Rows are points. Each copy is the shape, with its points in the same order, stretched, turned, moved and blurred by noise. Some copies are also mirrored. Which?

Shape:
[[-12  20]
 [-12 -24]
 [-19 -26]
 [-15 -34]
 [ 21  20]
 [ 45  -5]
 [ 29  29]
 [ -1  26]]
Copy 1, 8 rows:
[[  0  14]
 [-23 -31]
 [-31 -31]
 [-27 -37]
 [ 33   9]
 [ 48 -23]
 [ 45  14]
 [ 12  21]]
Copy 1 is: only turned
Copy 2:
[[ 15  12]
 [-29 -13]
 [-41 -15]
 [-41 -22]
 [ 45 -15]
 [ 40 -44]
 [ 60 -14]
 [ 26   9]]
Copy 2 is: only turned
Copy 3 (8 x 2):
[[ 19 -12]
 [-12  -9]
 [-13 -17]
 [-19 -14]
 [ 19  19]
 [ -3  42]
 [ 21  25]
 [ 27  -3]]
Copy 3 is: mirrored
Copy 4:
[[ 16 -11]
 [-29  15]
 [-35  10]
 [-42  18]
 [ 37  13]
 [ 24  48]
 [ 48  14]
 [ 30  -9]]
Copy 4 is: mirrored

Shape, 9 rows:
[[ 14   2   5]
 [-16  17 -44]
 [ 11  19 -60]
 [-25   8   1]
 [  0 -25  24]
 [ 53 -19  26]
 [-28 -39  -6]
 [ -3 -12   3]
 [ 19  -2  24]]
Copy 1, 9 rows:
[[ -1   0 -23]
 [-34 -25   8]
 [-39 -46 -13]
 [-17  14  21]
 [ -3  34 -19]
 [ 25   4 -58]
 [-40  42 -12]
 [-10  12 -15]
 [ 18   4 -23]]
Copy 1 is: mirrored
Copy 2, 9 rows:
[[ 11 -21  -5]
 [ -8  36 -26]
 [ 11  25 -58]
 [-20   9  19]
 [  5 -10  40]
 [ 43 -47  -2]
 [  6  45  31]
 [  6  -1  18]
 [  5 -34   5]]
Copy 2 is: mirrored
Copy 3:
[[-25   6 -13]
 [ 21 -40 -28]
 [ 37 -26 -55]
 [-16 -31   4]
 [ -6  21  32]
 [-20  52  -3]
 [ 32 -11  32]
 [  1  -1   9]
 [-35  18   2]]
Copy 3 is: only turned

Shape, 8 rows:
[[ -3   5  -4  42]
 [  3   6  -3  14]
 [ 15 -16 -16  29]
 [-30 -33   8 -23]
 [-23 -17 -24 -17]
 [-39 -28  -4 -10]
 [  8  11  10  35]
 [ -4  -4 -14  29]]
Copy 1:
[[ -4  30 -19   0]
 [ -1  13   1   0]
 [ 22  12 -17  -4]
 [-26 -42   5  24]
 [-16 -34   6  -7]
 [-30 -38  -7  10]
 [  0  36  -9  11]
 [  0  15 -16  -6]]
Copy 1 is: only turned
Copy 2, 8 rows:
[[ 10  19   9  31]
 [  6   7  -6  12]
 [ 10   2  20  19]
 [-37  15   5 -55]
 [-46   4  -7 -20]
 [-42  23   7 -42]
 [ 24  19  -1  24]
 [  3  15  16  22]]
Copy 2 is: only turned
Copy 3:
[[-24  22  20  17]
 [-15   7   3   0]
 [-19   6  32   6]
 [ 19 -60 -18  24]
 [-14 -51  -9  14]
 [  2 -56 -12  34]
 [ -8  30  11  14]
 [-25   2  16  13]]
Copy 3 is: mirrored
Copy 4, 8 rows:
[[ 10 -30   0 -12]
 [  2  -3  -4   2]
 [-11 -14 -13 -34]
 [ -2  16  45 -12]
 [-33  13  23   4]
 [-10   3  45 -11]
 [ 25 -20  -6  -3]
 [ -7 -20  -3 -11]]
Copy 4 is: only turned

Shape (12 x 6):
[[  7   4 -19  -8 -11  16]
 [  0  -4  32  34  27  29]
 [  8 -47  24  39   9  23]
 [ 20  -2 -15  -4 -25 -19]
 [  2 -42 -15 -27  28 -32]
 [  0   2  -6   2 -28 -12]
 [ 14  -4  27  -5  15  29]
 [ 22  -3  20  12 -24  14]
 [-14  -4   0  13   8 -17]
 [  8 -28  -1 -23  10  -7]
 [ 12  22 -13  -8  12 -15]
 [-45 -32  40 -28 -29 -14]]
Copy 1:
[[  3  -1  -1  23  -3   5]
 [-40 -15  18 -28   2 -45]
 [-22 -60  38 -34   9 -40]
 [  7   2  13   6  -9  19]
 [-27 -51   9   7  34  45]
 [  7   5  -3  -8 -20  10]
 [-41 -22  21  -6 -14 -12]
 [-10 -14  25 -12 -31 -20]
 [ -7  -7  -3 -23  12  -3]
 [-25 -44   9   5   8  29]
 [-14  20   4  11   9  15]
 [-23 -52 -35 -41 -54  26]]
Copy 1 is: only turned
Copy 2, 12 rows:
[[ -1  21   6 -14   3  19]
 [  4  -6 -13  55 -46  30]
 [-47 -12 -44  33 -47  38]
 [-26  31 -14 -11  27 -12]
 [-40 -47   1 -17   2 -18]
 [-10  25 -24 -13  18 -13]
 [ -6  15   9  24 -51  13]
 [-24  46 -23  15 -20   5]
 [  1 -16 -20   9  10  -7]
 [-33 -12  -1 -13 -17  -9]
 [ 11  10  18  14  24 -10]
 [-16 -15 -49 -50 -44 -60]]
Copy 2 is: mirrored

Shape:
[[ 12   3 -12  -4  11  -6 -12 -11]
 [-27   9 -11  23 -30  -8 -22 -11]
 [ 19 -28  40 -27  -8  21 -32 -11]
 [-45 -14 -18 -25   6 -37  -3  10]
 [-20 -17  -3  -9  20  -9  36 -20]
 [ 10 -27 -26 -22 -18  35  -2  40]
 [ 12  -5 -12  -5 -12  28   9  15]
 [-13  -1 -22  11  16   4   5   9]
 [-14  25  15   2  29   3   5 -22]
 [-19 -13  15   3  32 -33  -2  -2]
 [ 17   9   5  -4 -10  10  13  10]]
Copy 1 (11 x 8):
[[  1  -1 -13 -10 -17   3  -5   6]
 [ 30 -18   7 -28   0  16 -24 -22]
 [  4   0 -20 -24  48 -26 -17  10]
 [ -8 -40   0 -60  -3   9  -5   1]
 [ -1 -40  -7   0  -5  -7  29  -9]
 [  9 -35 -17  -6  13   7 -39  44]
 [  9 -25 -12  13   3   1 -25  15]
 [  1 -23   1  -1 -10  22   0   5]
 [-16  -8  -2   4  -4  11   5 -37]
 [-13 -15  16 -26   8  -2  24  -2]
 [  0 -14  -2  10  -2 -13 -22   2]]
Copy 1 is: mirrored
Copy 2, 11 rows:
[[ -7  12   1   4  17   1   9   3]
 [ -6  16  17 -23 -22  13   6  12]
 [-37 -20  18  26  11  10   8  43]
 [ 15  32  14  -8   3 -30 -17  30]
 [-24  -5  12   5  10 -48  -5  -6]
 [ -8   9 -31  36 -25 -17  17  24]
 [-14  -3 -13  24 -16  -6  11  -1]
 [  3  10   0  11  -9 -25  20  -6]
 [-16  -2  37  19  21  -4   5 -15]
 [ 15   2  28  -5  18 -23   7  16]
 [ -7 -22  -2  20  -8   3   2  -6]]
Copy 2 is: mirrored
Copy 3 (11 x 8):
[[ 10 -20   3   8   0  -9  14   3]
 [-15 -13 -21  15 -25  43  11 -40]
 [-30   1 -45 -15  54   7 -12  33]
 [-34  17  -1  23 -28 -14  -1 -19]
 [-13  37  16 -19   8 -30  -4 -17]
 [ -9  22 -52 -23 -14 -22  15  20]
 [  3  20 -24 -24  -7  -7   9  11]
 [ -9  15  11  -5 -11  -1  23  -2]
 [-17   0  39  -8   6  19 -12   4]
 [-25  21  24  25  21   0   5   8]
 [ 13  19 -13 -13  -5   3  -5  11]]
Copy 3 is: mirrored
Copy 4, 11 rows:
[[  2 -18   1   9  -7 -16  -5 -11]
 [-16  -9  22 -19  21  16 -17  21]
 [ -7  33   7 -16 -31 -39 -18  15]
 [-33  18   3  37  36  12   2   0]
 [-14  19 -10  30 -13  18  24  14]
 [-23  12 -38 -28  16 -27  23  -3]
 [ -6   4 -24 -25   1 -11  15   1]
 [  1  -9  -3   6  18  -1  25  -2]
 [ 20   8  24   9 -16  16  13  -3]
 [  9   8   7  42  16  -7   2   9]
 [ 10   6 -22 -16  -8  -3  -4  -4]]
Copy 4 is: only turned

Shape:
[[  3  40  23 -37  23 -45  -9  47   7]
 [  7  29   8  13 -15   4  -9  30  -1]
 [-20  -2 -10  26  30 -13 -21 -13  11]
 [ -4   1  -4  24   6 -24  -6 -29   6]
 [-24  20  20 -14  33 -21 -26  22 -29]
 [-26 -23 -16  11  13 -12  11  -1   8]
 [ 14   4  -2 -27   8 -10 -16  22   0]
 [  3  15  -7  12 -36   6   5  19   7]
 [-26  -3  -2  -4  -9   9   8 -32   6]
 [-40  -6 -16  11  -9  -2  -9 -31  23]
 [  8  40 -29   8 -37 -11 -12  22 -17]
 [-16 -30   5  24   8 -38 -18  -6   6]
 [  2   6  18 -14  -2 -20  -5  32 -23]
 [ 35  13  -4  -4 -15  38  -7   2  16]
 [ -4  -2  -1  10  27 -26  12  -4   6]]
Copy 1 (15 x 9):
[[ 46  35 -13  15 -46  25 -12  -1  12]
 [ 15   5 -13 -27 -11  13 -11   1   0]
 [ 14 -23   2  20  -4  32   6   0  22]
 [  2 -13   4  18  -7  13  29  14  16]
 [ 49  17   7  -7 -24  11  -3 -24  23]
 [ -6  -4  -4  26  22   6  15  -7  21]
 [ 13  18   8  17 -34  -5 -11   1  20]
 [ -6   1 -13 -16   5  -8  -6  13   9]
 [  5 -14  -5  23  14 -20  21  22  22]
 [  3 -20 -14  27  17   4  11  31  31]
 [  4  -1 -27 -32 -26  -1  -7  13  30]
 [ -1  14  28  11   9  28  19  -1  16]
 [ 19  35   5 -19 -18   0   2 -15   7]
 [ -9 -13  -5  14 -18 -23 -19  16  -4]
 [  3   4  -7  28  -9  18  21  -6   9]]
Copy 1 is: only turned
Copy 2:
[[-19  -8 -38  44  30  60 -34   7  -4]
 [-22   0  21  19 -17  19   7  19 -10]
 [ 34 -38  -3 -19   8  36  11  -4  -8]
 [ 15 -38  -3 -15  10  -6   7   0  11]
 [ 18  -5   3  50  44  49  -3   8  10]
 [ 23   9  -6 -28  -9  24  32 -17 -12]
 [  3  10 -21  15   9  24 -17  11 -12]
 [-29  16  13  -4 -26   0  27  15 -23]
 [ 23  -5 -18  15  -7 -13  37  -5   3]
 [ 34 -31 -21 -14  -9   9  50   2 -16]
 [-42  -7  12  12  22  -9  15  25 -40]
 [ 25  -6  -2 -36   1  32  21  13  25]
 [-20  26   8  30  19  24   1  12  18]
 [ -9  -4  -2  13 -39 -18   3   7 -13]
 [ 15 -15  -6 -11  10  20  -1 -25   5]]
Copy 2 is: mirrored

Shape, 15 rows:
[[  4   3  -1 -15 -10 -18 -14  23  23  21  13]
 [ 12  -4 -24  12  10  -3  26   0   9  -4 -13]
 [ -7  -9   9 -18  -5 -24  -7  21 -18 -17  -6]
 [ -9  -1 -28 -26  15  21 -26  18  36  23  27]
 [-26  39  10  11  17 -28  31 -21  28   6  -6]
 [  2  40  -8  13  16  -1  30 -19  -5 -16  29]
 [-20   7 -30  17 -13 -16  21  -6  21   9 -21]
 [ 21   6  17  26 -18 -30 -17  -1 -13 -33 -22]
 [ 13 -12 -18 -31  11   5 -17   7  11 -36  -2]
 [ 20 -21  24  -6  14   3  28   3 -12 -27  17]
 [  0 -16  30  -4 -34  30 -21  11  10  -8 -18]
 [ -5  33  11  16 -28 -26   4 -11  34   1  16]
 [ 30  19   9 -24   3  -8  12  28  -6 -17  14]
 [ 24  -9  10 -26  18  -4  32 -12 -20  12   2]
 [-13  -1 -20 -28 -25 -28  20  -5  11  19   8]]
Copy 1:
[[ 12  14  -8   6 -12   7   7  23 -13  -8 -41]
 [  3  13  -9  -7   7 -13  -8  -8   8  19  13]
 [ -4  10   5  16 -18  11 -28  47 -12  -2  -1]
 [ 40  -7 -27 -11  36 -26  24 -12  12 -30 -42]
 [ 31  36 -19  49 -12 -18  16   0 -14  -2  -8]
 [  0  -6 -18  18 -17 -56   9   8   6  -6  -3]
 [ 32  25  15  -1  -4 -10 -22 -24   3  11   0]
 [-16   0  36  -4 -51   9  -8  26 -60  19  18]
 [ 13 -27 -10  -6  27  -9 -21  17 -11  22  -3]
 [-13 -22 -33  30 -17  13   9  37  19  -5  20]
 [ 10 -40  28  12 -36  32  -3 -12 -11 -48  -2]
 [ 28  -2  17  26 -51  -2  18   5 -25   3 -30]
 [-36  -4 -12  22  -6 -19  -5  45  -6   0 -29]
 [-31  -5 -56  10 -12  -6 -12  20  10   0   4]
 [ 26   1 -15  10 -24   2 -41   9  12  19 -26]]
Copy 1 is: mirrored
Copy 2 (15 x 11):
[[ 17   9  -1  -5 -17  -6  10 -20  -9 -39  33]
 [ 14 -20  30 -14  -2  -6  -5   1   9 -28  -5]
 [ -5  22  10   4  18 -33 -19 -16 -14 -10  19]
 [ 22  -2  16  18 -25  41  -7 -25 -18 -45  33]
 [-27 -29 -32  -5  13  17  31  10  33 -36 -12]
 [-28 -39  16  16  26  16  29  39  28  -6  25]
 [ 19 -30  -3 -41 -14   4  -3   9   5 -32  -8]
 [ -5  25  20 -22   2 -52 -19   8  39  12  10]
 [  9  -6  32  29  -4 -17 -55  -1  -2 -33  33]
 [ -7  13  33  38  34 -15   8   9  -7 -21  -1]
 [ 47  32   3  14  -8  15 -28 -13   0   1  -9]
 [  2 -22 -31 -10   2  -3  28  30  28 -37  19]
 [  1  -2  28  30  27 -12   3 -11  10 -20  43]
 [  2 -29  21  33   6 -13  28 -13  -9   0  -9]
 [ 18 -52 -23  -4 -13  -9   9   9 -22 -45  18]]
Copy 2 is: only turned
